Rows are points. Examples show where two turns around zero, p and q, send a point. Where does a point land after both, in the order given? Backwards means that the second turn is done in reverse. Each puzzle has new turns, and all numbers are rounded.
In the rows, zero is written as 128.

Turn p:
[142 143 130] -> [147 122 121]
[149 116  88] -> [126  89 153]
[ 98 155 147] -> [121 146  88]
[124  93 115] -> [106 126 158]
[138  97 114] -> [119 121 161]
[116 163 174] -> [149 165  87]
Turn q:
[101 154 136] -> [134 149  96]
[143 148 112] -> [150 142 142]
[ 99 100 110] -> [134  90 107]
[170 109 155] -> [ 93 131 168]
Where do these land?
p, then q: [158 108 134] -> [100 147 142]
p, then q: [148 137 125] -> [120 124 148]
q, then p: [135 105 146] -> [104 146 124]
p, then q: [ 88 153 140] -> [174 120 113]
p, then q: [143 152  72] -> [108  70 142]
q, then p: [ 96 113 150] -> [ 92 108 129]

Turn p:
[124  89 130 173] -> [104  91 149 162]
[126 158 108 115] -> [162 142 122 118]
[100 156 140 105] -> [136 174 123 129]
[143 105 111  97] -> [125 112  88 116]
[140 104 120 142] -> [120  98 128 134]
[105 157 174 103] -> [110 188 135 117]
[158 126 113 162] -> [139  89 153 121]
Turn q:
[140 122 123  92] -> [128 128 110 162]
[162 125 111  97] -> [131 152 103 162]
[115 108 116 126] -> [103 121 123 128]
[115 132 150 143] -> [135 115 151 116]
[116  87 153 167] -> [ 95 126 180 114]
[121 194 114 144] -> [176 128 102  85]
Where do these land?
p, then q backwards: [112 141  68 109] -> [143 182 127  93]
q, then p: [144 131 117 110] -> [149 117 140 131]
p, then q backwards: [137 145 142 161] -> [127 117 161 149]
p, then q backwards: [130 123 107 153] -> [118 133 154 111]
q, then p: [121  88 174  91] -> [ 86 110 170 164]
q, then p: [125 140 160 144] -> [ 99 129 130 104]

Turn p:
[127 130 104 114 122 145] -> [130 126 131 143 151 146]
[103  97 127 138 146 105] -> [ 93 137 123 146 101 118]
[151 170 113 110 131 136] -> [166 128 158 128 152 131]
[151 132 168  93 158 159] -> [152 186 118 102 148 121]
[ 86 150 145 157 105 120] -> [101  87 128 108 134  94]
[157  90 121 144 157 138] -> [145 153  95 156 102 136]
[155 168  99 111 104 112] -> [160 104 173 125 138 152]
[ 93  88 147 157 102 108] -> [ 77 104 100 116  98 125]
Turn q:
[114  96 117 121 127 111] -> [119 138 108 130 118  96]
[176 135 131 119 137 175] -> [161 129 141 130  93 175]
[113 147 224 127 124 109] -> [140  62 114 182 178 135]
[158 140 118 150 122 110] -> [119 155 118 126 144 157]
[114  98 109 143 122 167] -> [133 151 160 141  96 106]
[113 150  96 124 106 117] -> [128 145 138  92 150 114]
[117 131  96 123 177 111] -> [ 81 118 120  96 105 127]
[119 127 132 117 108 125] -> [144 127 125 126 140 113]
Where do these land?
p, then q backwards: [147 122 135 124 163 126] -> [140 101 114 133 106 139]
q, then p backwards: [135 136 150 169 136 167] -> [132 129  78 105 132 100]
q, then p: [182 103 124 108 178 137] -> [125  82 105 131 170 174]
p, then q: [100 154  78 117  98 103] -> [119 106 134 193 109 109]
q, then p: [169 152 139 111 142 123] -> [141 139 103 147 159 153]
p, then q: [108 139 142 118 146 105] -> [126 105 117 132 158 118]
q, then p backwards: [ 99 118 132 140 102 175] -> [136 169 111 125 162 100]
q, then p backwards: [100 113 145 122 101 117] -> [115 153 126 148 151 149]
q, then p: [112 114 108 143  86  98] -> [141 131 176 140 118  96]

Turn p:
[104 123 125 175 118  88] -> [117 118 136  65 139 115]
[100 108 139 121 103 147] -> [143 151 128 117  90 123]
[103 145 129 138  78 120] -> [151 143 111  84 119 151]
[143 147 134 120 168 147] -> [140 117 141 167 151 117]
[161 137  83 100 165 165] -> [109 143 155 193 152 153]
[111 121 140 121 117  91] -> [125 100 121 101 107 132]
[175 114 146 121 147 137] -> [108 123 104 168 137 105]
Turn q:
[139 100 180 132 136 111] -> [182 137 125 103 119 145]
[107 176  77 117 154 133] -> [ 89 122 136 165 167  87]
[157 105 131 135 136 111] -> [141 129  99 101 127 128]
[107 116 127 157 129 138] -> [129 145 133 136  98 112]
[131 122 108 119  91 164] -> [ 83 130 135 129 111 157]
[150 139 159 141 119 119] -> [148 109 142  98 123 130]
[131 102 155 128  95  96] -> [161 104 112 124 100 158]
[101 165  87  96 163 152] -> [ 91 146 143 169 178 106]
Where do these land?
q, then p backwards: [106 139 163 122 164 133] -> [108 152 126 145 145 169]
q, then p backwards: [101 154  87  93 119 121] -> [178 129 116 110 166 126]
q, then p backwards: [151 127 145 160 119  87] -> [102 136 173 127 120 101]
q, then p: [165 148 143 131  92 156] -> [153 130 127 149  74 121]
p, then q: [103  77  78 143 131 140] -> [157 106 187 159 127 146]
q, then p: [122  97 171 130 123 149] -> [156 146  92 153 140 141]
q, then p backwards: [133 172 133 133 134 110] -> [121 139 142 144 167 112]
p, then q: [142 109 104 112 141 128] -> [135 137 149 144 102 119]

Turn p:
[ 94 101 160 113  91 141 134 108] -> [ 99 122 112 180 111 138 157 120]
[109 168 157  97 139 157 164  95] -> [156 126 143 186 160 113 135  90]
[129 128 138 123  92  91 116 143] -> [110 149 135 141 114 150 119 166]
[135 169 121 147 150 131 119 133] -> [134 131 157 107 157 107 116 128]
[111 107 145 164 168 152  80 136] -> [ 96  98 161  84 113 120 158 101]
[144 111 105  73 101 146 161 163] -> [135 151  77 148 113 152  78 103]
[144 131 142 139 165 126 130 136] -> [150 136 150 103 125 127 138 113]
[122 118 143 154 151 139 132 142] -> [125 136 140 108 113 110 147 108]
[ 97 100  80 124 145  86 139 119] -> [153  90 110 126  86 104 112 164]
[163 140  98 146 114 158 135 127] -> [124 141  95 102 169 120 120 124]
[161 136 119 129  94  80  98 106] -> [127 129 129 123 148 166 128 193]
Turn q:
[145 125 102 158 134 105 130 127] -> [118 149 138 136 156 123 143 155]
[129  89 137 116 152 161 101 120] -> [110  95 122  84 138 110 112 115]
[132 159 147 145 145 114 129 158] -> [143 143 117 132 139 152 166 111]
[106 185 166 140 117  99 138 140] -> [161 128 124 174 120 171 159 106]
[145 182 137  90 137  77 165 109] -> [183 152  85 186 126 112 132 129]
[114  81 107 123 137 106 148 138] -> [ 89 152 137 139 142  99 110 111]
[110 188 147 142 128 110 160 100] -> [187 124 144 177 128 139 145 124]
[139 101 122 134 123 145 126 112] -> [119 121 139 109 138 122 104 141]
[117  98 114 103 119 137  74 123] -> [ 81  89 111 112 109 115 121 140]
[145  99 141 135  92 172 115 139] -> [112 122 138  83 114 161  95 138]
[127 101  88 121 123 182 121 141] -> [104 132 153  76  98 105 118 139]
Where do these land?
q, then p: [110 119 161 102  88 147 112  78] -> [ 76 108 104  97 108 165 149 132]
p, then q: [126 105 139 132 101 121 157 144] -> [137 143 149 145 104 139 145 151]
q, then p: [107 144 136 152 181  97 132 112] -> [183 134 129 109 117 107 166 131]
p, then q: [160 119  97 133 121 138 126 120] -> [119 137 116 112 113  90 137 133]
p, then q backwards: [146 146 103  93 172  97 155 181] -> [147 127 146 101 103 178 192 110]
q, then p: [114 137 115 143 111 129  88 131] -> [112 143 109 144  99 113 131 109]
p, then q: [ 76 122 158 131  90 192 144  83] -> [126 134 206 171 179 101 131 122]
q, then p: [135 101 104 144 158 124 118 159] -> [157 116 150 163 115 107 111 124]
q, then p: [154 162 128 135 141 111 136 148] -> [154 149 118 119 154 109 109 120]
p, then q: [134 133 112 110 129  98 152 136] -> [121 137 111 111 126 149 144 155]
q, then p: [147 120 155 132 116 152  88 115] -> [117 106 101 120 105 150 112  96]

Turn p:
[128 108 183  90 131 141 148  91 160] -> [103 123  97 126 105 119  80  95  81]
[119 110 127 110 159 116 115 114 157] -> [130 140 139  88 109 125 102 121 117]
[120 114 135 167  93 106 138  86 152] -> [136  75 115 135  92 110 110 158 128]
[ 79 136 125 116 113 122 117 154 127] -> [154 119 156 130 141  98 141  98 129]
[134 108 124 113 131 152 164 114 169] -> [109 144  97 122 123  96  86 130 130]
[120 123 144 108 146 102 154 149 131] -> [126 160 138 137 100 112 135 110 114]
[127  96 138 142 135 141 127 129 116] -> [143 133 131 145 127 147 101 131 131]
[162 153 108 131 117 131  97 173 108] -> [101 134 160 135 164 149 166 137 152]
[164 196 113 175 151 157 105 144  72] -> [136 141 119 137 190 180 193 178 122]
[126 136  83 127 105 112 116 126  87] -> [144 112 126 124 130 143 167 120 177]
Turn q:
[167 110 110 136 106 150 116 147 110] -> [122 165 143 107 167 133 109 136 132]
[ 86 107 159 115 133 165 121 116 146] -> [104  95 157 148 113 155 127  95 146]
[138 122 146 112 142 100 111  90 111] -> [150 121 124 122  88 146 100 148 120]
[ 82 133  83 119  73  97 105 112 146] -> [139  74 122 101 156 156 178 166 125]
[141 116 100 115 148 129 136 106  84] -> [155 126 142  97 127 116  94 121  98]
[ 82 157 124 134 116 144  96 165 125] -> [ 96  89 140 135 151  98 142 147 160]
[104 132 143 113 134  96 113 136  99] -> [114 103 133 130 104 114 118 163 112]
[157 109 101 167 140 139 128 130 136] -> [156 154 123 144 169 130 113 117 125]
[163 187 135 130 155 101 132 117 147] -> [162 152  86 130  92  96 139 137 154]
[147 108  98 128 120 147 174 177 168] -> [120 176 145 138 165 119 179  96 110]
[133 120 168 139 154 148 187  92 133] -> [123 139 101 142  92 141 110  61 110]
[137 134 167 128 114 121 117 148 133] -> [ 96 145 121 141 113 134 128 148 144]
Where do these land?
q, then p: [147 162 145 130 111 126 116 176 140] -> [136 139 146 121 121  71 153 138 117]
q, then p: [133 125 127  85 133 149 115  35  67] -> [ 71  87 136 107 151 173  89  58 149]
p, then q: [122 128 138 106 146 124 114 159 144] -> [117 111 114 124  90 123 114 132 137]
q, then p: [159 108 107 119 124 128 120  84 142] -> [ 85 136 104 124 160 150 122 128 126]
q, then p backwards: [136 121 150 101 132 124 134  49 100] -> [118  81 142 116 153 103 108  64 125]
p, then q: [114 132 102 162 144  89 117 159 129] -> [ 89 172 110 139 103 125 147 130 131]
p, then q: [100 106 144 122 108 121 123 153 132] -> [129 129 104 144 115 158 104 141 132]
q, then p: [ 98 143 144 160 143 131 121 139 159] -> [149 124 132 129 109 112 106 173 140]
p, then q: [140 102  96 144 140 169 119  90 103] -> [160 149 173 130 153 118 140 116 167]
q, then p: [138 138 120 122 146 129 167 171 146] -> [143 124 105 135  94 116 170 141 113]
p, then q backwards: [107 144  97 139 105 127 140 146 147] -> [120 164 105 128 143 133 112 156 130]
q, then p: [142 126 165 147 103 118 150 174 127] -> [178 128 131 123 145  95 164 133 125]

Turn p:
[129 136 152 112 136 145 113 148 136] -> [124 156 143 104 123 143 131 118 124]
[155 124 155 133 137  74 128 120 149] -> [ 86 115 116 112  98 112 100 130 155]
[117  54  90 123 122 147 128 112 109] -> [133  90 151 164 183 129 104 107 101]
[110 139 146 119 157 162 122 116 119] -> [124 161 119 124 145 158 131 141 104]
[120 144  95 180  96 152  89 128 120] -> [186 135 152 169 127 139 128 151 160]
[114 137 133  99 146 142 144 104 142] -> [112 145 117 115 143 117 133 147  94]
[107 133 116 101  94 125 126 139 141] -> [138 124 160 127 112 105 147 127 105]
[153 142 116 104 115 141 136 129 129] -> [139 147 122 124 133  98 137 109 124]
[118 119  97 140 136 155 144 144 142] -> [149 114 137 118 167 129 147 137 132]
[127 139 153 149  98 135 149 131 126] -> [162 119 113 111 102 133 119 130 122]
[157 141 155 148 172  31 129 137  96] -> [ 54 103  81 141  77 145 131 114 183]
Turn q:
[ 99 100 109 161 124 158 137 125 148] -> [128 121  80 150 118  98 128 147 145]
[139 115 172 120 104 155 129 139 142] -> [135 109 162 139 138 116 119 166 150]
[124 122 161 160 129 145 124 102 137] -> [142 120 135 138 117 106 143 125 172]
[109 120 162 120 125 146 141 125 170] -> [130  97 127 131 136 128 103 148 171]
[133 156 142 101 133 132 124 164 150] -> [122 126 146 125 125 173 105 153 131]
[123  93  92 143 156  94 182 107  96] -> [158 135  78 134 171 111 138  78  99]
[118 124 135 125 114 163 152  93 118] -> [125  86 121 130 141 109 159 133 138]
[164 163 125 118 147 112  92 137 135] -> [130 143 161 120  89 163 120 113 113]
[138 173 124 116 108  92 105 149 114] -> [115 163 154  85 120 157 132 132 110]
[100 117 128 146 142 140  85 110  94] -> [ 88 149 129 153 115 104 155 105 142]
[150 119  93 128 138 104 173 137  91] -> [159 140 106 128 161 135 143 110  76]
[139 133  94  97 115  96  94 149 142] -> [104 146 137 102 107 137  89 128  88]
Where do these land?
q, then p: [141 113  82  85 164  91 175 156 132] -> [129 171 115 195 176 157 126 108 137]
p, then q backwards: [ 92 115 126 170 124 128 119 139 134] -> [148 151 153 112 128 155 145 142 149]
p, then q: [175 153 130 108 126 135 134  98 140] -> [118 148 120  84 108 152 123 104 113]
p, then q: [125 171 124 115 120 148 115  91 120] -> [144 161 125 104 117 157 157 140 113]
p, then q: [134 149 154 118 134 172 117 112 122] -> [118 126 141 120 105 165 162 130 111]
q, then p: [109 110 141 135  93 119 112 163 140] -> [112 142 155 116 101 139 162 133 149]
q, then p: [116  99 113 161 124 122  97 162 121] -> [141 132 126 143  89 126 163 150 158]
q, then p backwards: [125 124 160 135 121 144 105 111 169] -> [144 126 126 158 109  91 110 135 152]
q, then p backwards: [158 155 118 113 151 102 172 145 120] -> [105 111 147 139 128 183 141 145 102]
q, then p: [137 137 129 130 110 160 144  96 112] -> [119  86 113 111 137 122 121 108 116]
p, then q: [ 94  82 130 138 142  87 117 134 100] -> [113 128 110 169 138  79 136 143 161]
